Rows are points. The last column is the point's height on a tilted bowl or saddle (a function of degree 2), plus a little noise. Along how many of its main directions does it bend up, bend down or stay straight?
(in the rows, 128 means zero)

Points, 10 rows:
[[137  74 145]
 [133  97 139]
 [193 109 181]
 [111 143 151]
 [119 110 138]
 [118  97 138]
 [160  44 174]
 [ 79 188 205]
 [ 98 134 149]
 [ 59 151 183]]
Directions: 2 up, 0 down, 0 straight

Points (16 x 4):
[[162 160 125 151]
 [126  87 149 148]
 [100 144 158 151]
 [ 86 145 133 153]
 [205 127 135 167]
 [ 92 124 126 149]
 [105 174  67 174]
 [116 158 143 148]
 [ 52  96  62 201]
 [133  69  38 195]
 [113  79 140 151]
 [120  73 127 152]
 [ 90 170 102 163]
 [ 63 144 209 190]
 [142  94 155 148]
 [ 78 174 158 170]]
Directions: 3 up, 0 down, 0 straight

Points (18 x 4):
[[ 70 104 139 160]
 [ 78  80 120 150]
 [168  67 179 123]
 [131 152 105 136]
 [110 109  61  71]
 [153  81  79  77]
 [119 131 173 143]
 [ 77 125 100 106]
 [109  92  37  16]
 [ 90  83  90 103]
 [ 97 129  80  98]
 [ 52 147 144 112]
 [111 119  65  83]
 [106 193 126 113]
 [128  86 131 143]
 [177  97  96 102]
 [157 144  96 144]
 [198  76 148  82]]
Directions: 1 up, 2 down, 0 straight

Points:
[[134 106 140 148 116]
 [101 173 172 128 125]
 [121 124  61 144 101]
 [112  88 154 161  93]
 [118 167 129 139 114]
 [111  34 178 206  44]
 [117 117  97 171 133]
 [150 112 139  87 113]
 [125 140 108  95  91]
 [ 95 159 184  95 139]
 [124 188 249  88 198]
 [ 85  85 165 102  63]
 [ 90 185 128  93 105]
 [117 144  87 108  76]
 [161 135  76 138 107]
 [139  82  74 202 204]
 [155 162 150 134 114]
 [173 174 134 139 100]
 [120  74 176 197  77]
 [128  97 121 169 131]
 [119 199 146  65 138]
 [ 94 141 118 101  84]
 [141  87 193  89 110]]
Directions: 1 up, 2 down, 1 straight

Points, 22 rows:
[[176 170 139 183 153]
 [131 142 165 139 133]
 [106  97 138  51  76]
 [134 121 131 141 121]
 [191  98 113  85  49]
 [159 180 110 144 157]
 [133  62 185 147 140]
 [137 126 102  81 104]
 [122 122 106 107 120]
 [165 101  83 111  88]
 [ 83 148  86 100 142]
 [ 86 217 156 155 156]
 [171 148 146  49  36]
 [110 120  62 147 129]
 [ 80  63  95 125 118]
 [151  99 158  75  80]
 [154  50  58  97  87]
 [ 45 156 189 144  56]
 [224 102 165 174  95]
 [119  71 151 100 113]
 [128  82  88  99 113]
 [143 104 126  86  95]]
Directions: 2 up, 2 down, 0 straight

Points:
[[134 104 127 136 113]
 [129 249  83  56  80]
 [ 85 142  96  51 101]
 [109 125 155 150 137]
 [142 112 109  94  83]
 [ 34 179 187 135 238]
 [150 158 101  41  28]
 [ 81 152 111 136 146]
 [136 177 147 112 114]
 [125 140 131 112 112]
 [103 161 114 141 135]
 [114 183  92 183 152]
 [209 135  61  87  53]
 [136 179 136 164 138]
 [101 191  75 111 132]
 [193 116  84 105  78]
 [131 122  93 182 121]
 [157 164  93 133 107]
 [168  56  90 121  94]
 [ 99 104 150  87 130]
 [139  66 165 105 133]
 [ 90 131  78 127 123]
 [116  81 134 109 116]
 [119 113 128 109 110]
 [126  44 112 171 109]
 [146 202 134 115 111]
 [155  82 205 160 172]]
Directions: 2 up, 1 down, 1 straight
